Rows are points. The points of each table are mixes of a few directions, plus a little noise. Count the directions of each table, and those that both share. Where both have some left over, give the other angles between the two spaces (their principal angles), to ten degrees, smallest first.
(in the rows, 128 means zero)

First, 4 rows:
[[178 214 156]
 [120 115 124]
 [124 121 126]
 [ 90  62 106]]
Second, 7 rows:
[[ 83 224  67]
 [167  45 181]
 [129 124 130]
 [128 130 126]
 [137 110 139]
 [110 166 105]
 [143  97 148]]
Directions: first 1, second 1, shared 0; angles 70

First:
[[145 128 163 117]
 [ 48 163  57 145]
 [139 137 118 155]
 [123 143 197  97]
 [184  66 107 126]]
Second (8 x 4):
[[101 176 169 131]
 [158 104 122 135]
 [151 119 134 136]
 [ 74 122  77 101]
 [120 155 152 131]
 [143  29  14 104]
 [143 150 169 142]
 [136 169 186 144]]
Directions: first 3, second 2, shared 2

First:
[[136 121 150 162 110 135  80 139]
 [ 91 147 141 125  43 154 169 117]
 [137 140  89  72 202 135 167 105]
 [164 144 120 140 193 145  71 116]
 [109 129 153 169  47 100 135 142]
 [100  64 150 112  81 130 146 170]
 [127  70 107  93 167  58 178 163]
 [163 210 115 154 181 168  74  74]]
Second (7 x 8):
[[151  49 137 167  83 144  97  92]
 [109 187 119  98 164 116 151 154]
 [142  82 133 153 101 137 111 107]
 [103 206 120  88 174 112 156 163]
 [136 101 132 141 111 133 119 114]
 [154  34 138 176  73 147  93  85]
 [ 96 233 117  74 192 106 168 178]]
Directions: first 4, second 1, shared 0; angles 50

First (9 x 11):
[[154 158  98 161 133  89 132 144  73 152 128]
 [197 194 106 139 143  82 115 123  96 123 112]
 [ 76  76 132 110 109 193 186 120 173 135 111]
 [102  64  83  93 143 182 157 101 161  82 146]
 [132 144 154 144 130  93  67 141 112 132 149]
 [172 202 206 131 118  84  91 140 135 152 104]
 [ 53  59  95 128  90 210 168  91 194 133 103]
 [142 120 115 113 153 126 179 150  88 124 145]
 [130 136 162 135 135  93  55 141 118 121 160]]
Second (9 x 11):
[[127 111 133 150 127 122 136 119 119 108 121]
 [119 194 136  47 143 158  92 159 168 180 135]
 [112 174 155  75 145 153  93 150 162 141 115]
 [139 127 104 124 120 122 138 128 122 153 149]
 [117 130 151 129 138 134 118 130 135 105 108]
 [159  24  79 249  93  75 203  79  57  88 151]
 [159  92  66 161 100 100 173 109  92 163 177]
 [119 174 139  73 139 150 101 150 157 159 127]
 [101 123 190 149 149 140 105 127 141  55  69]]
Directions: first 5, second 2, shared 0; angles 40, 80

First, 10 rows:
[[153  98 115 112 169 134 126 105 140 136 163 125]
 [142  84 130 155 112  93 103 179 165 147 161 158]
 [105 115 216 138 134  82 179 143  77 118  46  83]
 [139 128 110 137  67 136 100  81 136 116  98 169]
 [ 82 171 109  91 236 180 144 151 143 137 211  62]
 [106 152 182 110 120 106 198 166  39 105  41 126]
 [132 156 121 138  72 133 126 104 109 115  78 147]
 [130  89 106 112 149 140  97 131 164 134 186 166]
 [190 174  52 148  92 149 104  90 146 142 152 124]
 [102 117 136 141 127 129 104 133 160 131 143 121]]
Second (11 x 12):
[[148 125 137 152 107 124 139 148  81 115 110 146]
 [ 81 135 104  66 181 141 100  74 249 159 173  80]
 [161 121 145 172  90 119 149 168  41 105  96 162]
 [173 120 151 186  76 116 155 178  13  97  85 173]
 [159 124 144 171  92 119 148 162  46 105  97 160]
 [163 122 145 174  88 117 149 168  36 104  93 164]
 [ 98 133 112  86 163 137 109  93 208 148 158  96]
 [105 131 117  98 153 133 114 104 184 143 147 106]
 [120 129 124 117 137 130 123 118 148 135 136 121]
 [ 97 134 113  88 163 136 108  94 206 150 158  96]
 [102 131 115  95 157 135 114  99 192 145 153 103]]
Directions: first 6, second 1, shared 0; angles 30

First:
[[127 105 150  92 160  89 123 213 110 108  98 129 146 100 102 111 103 112]
 [ 85 172 126  89 189 109  64 130  78 106 116 131  89 115 142 164 132 114]
 [104 175 114 131 141 124  83 116 113 119 138 128  87 147 151 158 161 122]
 [178  98  97 186  60 182 205  82 155 177 197 109 143 164 116 131  93 184]
 [107 180 148  84 178 128  86  47 115  78  80 169 111 114 156 146 165  95]
 [185 127 157  78 184  70 146 244 106  47  91 160 147 118  79 122 103 128]
 [136  76 111 189  42 166 178 104 179 199 166  99 155 139 131  94 121 146]
 [131 141 145 123 131  88 107 187 145  96  97 142 127 135 132 113 172 101]
 [ 98  82 103 177  63 196 163  22 156 218 167  90 147 121 145 110 102 149]]
Second:
[[113 217 153  78 206  81  21 138  63  67  94 176 110 130 166 165 203 100]
 [176  83 110 121 100 153 191 149  89 134 178 111  85 162 103 154 114 161]
 [ 76 128 106 189 100 140 151  93 244 157 109  98 154 103 116  89  63 125]
 [200  78 145  78 120 137 154 166  17 126 167 143 113 155 125 153 170 147]
 [ 91 155 134 143 140 115  95 110 172 129  96 132 158 104 140 106 125 108]
 [117 184 124 112 168 109  86 132 109  91 122 143  90 140 138 162 149 121]
 [120  70 138 158  83 145 163 111 182 179 117 113 196  95 122  69  99 124]
 [ 72 178  83 185 128 135 138  97 232 120 123  97  91 131 111 137  62 131]
 [188  60 157  90 107 136 153 156  46 148 149 141 157 131 129 119 166 137]]
Directions: first 5, second 3, shared 1; angles 30, 70
